Each row is a point. To make a cloud, some directions were put in groups of two or more. Within a group, all points are equally far from the middle, so they leave a hole (a ring in 2 directions, a hollow ball in 3). The other directions are filled evenly. Then the cloud was stretched, turned, moved and blurred a little. Count the holes, and give their numbers of directions, smallest first.

Cloud, 14 rows:
[[ 32   0]
 [ 35  -4]
 [-36  17]
 [ 39 -16]
 [-52 -31]
 [-54 -19]
 [ 10 -65]
 [ 36  -7]
 [-53  -9]
 [-47   6]
 [-16  25]
 [ -9 -66]
 [ -7  26]
 [-51  -2]]
Holes: 1 (2)

Cloud, 27 rows:
[[ 28 -42  30   3]
 [-17  47  20  -2]
 [ 40  66 -28  15]
 [-43 -55  27  17]
 [ 21  17 -16 -56]
 [-30 -17  21  86]
 [ 24 -22 -31  32]
 [-16  -9  17 -34]
 [-55  16  58  -3]
 [ 27  65   1 -19]
 [ 38  14  40  42]
 [ -1  52   3  27]
 [-11 -38   9  59]
 [ 25  61 -17  20]
 [  2  19  35  55]
 [ -7  60 -29 -16]
 [-17 -32  64  74]
 [-50  37  21  42]
 [ -3  37 -22  58]
 [ 28 -27 -15  26]
 [  4   0 -14 -41]
 [-30  13 -26 -27]
 [ 34  15 -35  50]
 [  6 -13 -56 -19]
 [ 28  15   8  51]
 [-20 -34  20 -15]
 [ 18 -15 -38 -25]]
Holes: 1 (2)

Cloud (46 x 6):
[[-11 -54  -9   2   3  28]
 [-23 -55  25  17  -5   2]
 [ -7  45  -7 -12   6  57]
 [-25  23 -49   8 -59  45]
 [ 25  31 -31  -6 -32  -6]
 [ 57  24 -14 -18 -25  47]
 [-17 -60 -12 -32  -6 -50]
 [ 12 -35  27 -21  17 -28]
 [-16 -19   8  66 -13 -14]
 [ 15 -49  -7 -18 -50   4]
 [-32 -22 -57   1 -43 -36]
 [-13   1   9 -28  -4 -34]
 [ 18 -46  38 -23  12 -22]
 [ 36  -1 -61 -47   4  11]
 [-39 -48  19  -6 -25 -12]
 [ 20 -43  24  36  24  -2]
 [ 27 -55 -12   9  59 -13]
 [-52 -16 -21 -12 -17  11]
 [ -4 -35  -5 -13  34 -14]
 [ 76   3  13  20  24  37]
 [ 24 -18  -9 -48   2 -20]
 [ 17  -2  11  34   8 -54]
 [ -3 -74   4   5 -42 -16]
 [-38   8 -81  -4 -32   0]
 [ 38 -28  13 -40  19 -37]
 [ 50  13  15   4 -42   1]
 [ 32  19 -29 -39  -4  41]
 [ 14 -81 -30  17 -11 -46]
 [ -4 -41 -47 -15 -32 -27]
 [  2 -61  19 -35  -8 -28]
 [  7 -95  25  20  -9 -30]
 [ 32 -17 -48  30 -17 -34]
 [  4 -32   1  52   9 -61]
 [ -7 -71 -28 -25   5 -42]
 [  9  -9 -44  25 -39  44]
 [  8  -2 -17  18 -65  10]
 [  1 -33 -59  -2 -24   2]
 [ 18  51   4  29  -7  37]
 [-38 -10 -43 -32 -15 -15]
 [ -6 -49 -33  28 -28  -9]
 [  3 -64  -7  13 -39   8]
 [ 15 -44  30  29  22 -42]
 [-48 -36 -33  46 -18 -27]
 [ 54 -36  30  37  23   1]
 [ 13  39 -18 -20 -15  -1]
 [ 43 -30  25  32  13 -54]]
Holes: 1 (3)

Cloud (81 x 8):
[[-52  15  30  13  51  31 -27  -6]
 [  0  23  14  66 -54   3 -45   6]
 [ -3 -25  22  93 -55 -19   1  19]
 [-78  42   7 -15 -24  18   1  22]
 [-86 -23  20  52  12  51 -21   6]
 [ 70  16 -10 -16 -38 -25   3   4]
 [ 25 -43  54 -11 -80   8 -14   4]
 [ -4 -65  26   3 -24  19 -16  58]
 [-24 -27 -11  14 -71  19 -12 -42]
 [-16 -54  15 -53 -56  59  21  19]
 [ 10 -67  15  32 -63  12 -16   5]
 [ -6 -52  17 -36  -4  74  14   8]
 [ 14  -1   0  12 -69  24  21  51]
 [-47  47 -62  17  23  24   6 -67]
 [-13  51 -43  59   0  41  37 -11]
 [-81 -20  -9  51 -19  33  16 -15]
 [-12  -4  11   9  24 -26  30 -28]
 [ 37 -23  45   2 -94  -3   4  13]
 [-25  64 -50  19 -19  -8  38 -37]
 [ 28  -4 -44  -9  -7  52  18 -29]
 [-46  55   8  41 -23 -18 -46 -15]
 [  1  -1 -17 -22  51  41   3  23]
 [-13  53  -2  52  -7  37 -31 -16]
 [ 24 -23 -30  51 -61 -13  -3  -9]
 [-42  25  52 -13  21   2  17  15]
 [ -7  27  43 -30  25 -12  13 -23]
 [  8  64 -18  62 -33  11  24  -5]
 [-24  46 -30 -13  35  -2 -29 -10]
 [-45  56   8  14  44  39 -25 -20]
 [-66  22  47  10   1   5  -4 -45]
 [ -8  38 -57 -16 -24  38  36 -60]
 [-32  50 -10  11  10  35  23 -84]
 [ 19 -33  52  -8 -68  29  31   4]
 [  4  29  13  42 -74  14   2  17]
 [ 49   7   5 -12 -72 -36  -7 -23]
 [-28   4  39 -74 -44  10   2  24]
 [-69   2   7  30  36  18  -9 -56]
 [ 24  47 -25 -36  12 -20  18  17]
 [ 43  -3  35  64   0  18  -7   6]
 [-13  71 -15  -6   4 -20 -15 -65]
 [-75   7 -40 -25  -3   5  -2   1]
 [-43  39 -49  68  30  47   2 -27]
 [  9  -6  58 -54  -8   3  14  -7]
 [  4  40 -15   4 -34 -57   2 -29]
 [ 17  49  17  33 -44   7 -19  27]
 [ 23 -45   1  36  -3  12  24 -30]
 [  5 -29  17 -22 -25  70  44 -17]
 [-39  18 -21  51 -33 -28 -33 -48]
 [ 27 -45   3   0  -8  35  55  12]
 [  8  -2  45  19 -37  -7  31 -52]
 [-80   7 -17  40 -42  36   5 -13]
 [ -3   3  70  25  -6  27   2  34]
 [-25  57 -27  47  18 -23 -17  17]
 [-56  44 -39  59  49  36  -9 -37]
 [ 36  25  -7 -59   9  25  60  -2]
 [-34  86 -12  37 -24  -5   4 -31]
 [ 25  36 -15  -4 -37  40  26  37]
 [-11  18 -17 -21  42  66  36  42]
 [-36  57 -28  29  63   7  26   2]
 [-10  35 -10   8 -52 -27 -21 -65]
 [-28  22  42  23   4 -15   5 -62]
 [-62  27 -44 -15  11  34  -9  38]
 [ 58   8 -30  19   0  -5  42 -27]
 [  9  -4 -33  77 -54 -16   5  -5]
 [-61  18  42 -41 -13   2  14   4]
 [ -4  24 -16 -12  16  13  68 -45]
 [-65 -31  20 -33  18  18 -20   0]
 [-41   4  21  58 -23 -41   9 -13]
 [ -3 -50  21  57 -44   9 -26  52]
 [-30  42 -45  -7  27 -10  -6  18]
 [  9 -32  -2 -34 -67   8 -22 -18]
 [-50 -19  24  24   7  -3 -10  58]
 [ 29 -15 -35   9 -50 -26   3 -17]
 [ -1  12  37  69 -19  15  39 -18]
 [ 10 -29  46 -30 -26 -32   5   6]
 [  7  55   6 -71  13  36  15  -4]
 [ 21  42 -26  33  -3   8  62 -47]
 [ -3 -51  16 -36  -9   1  21  40]
 [-19 -47  14 -41   3  77  30  38]
 [ 33  12 -45  15 -45 -26  30 -20]
 [ 11   3 -33 -19   6  39  18 -64]]
Holes: 3 (2, 3, 3)
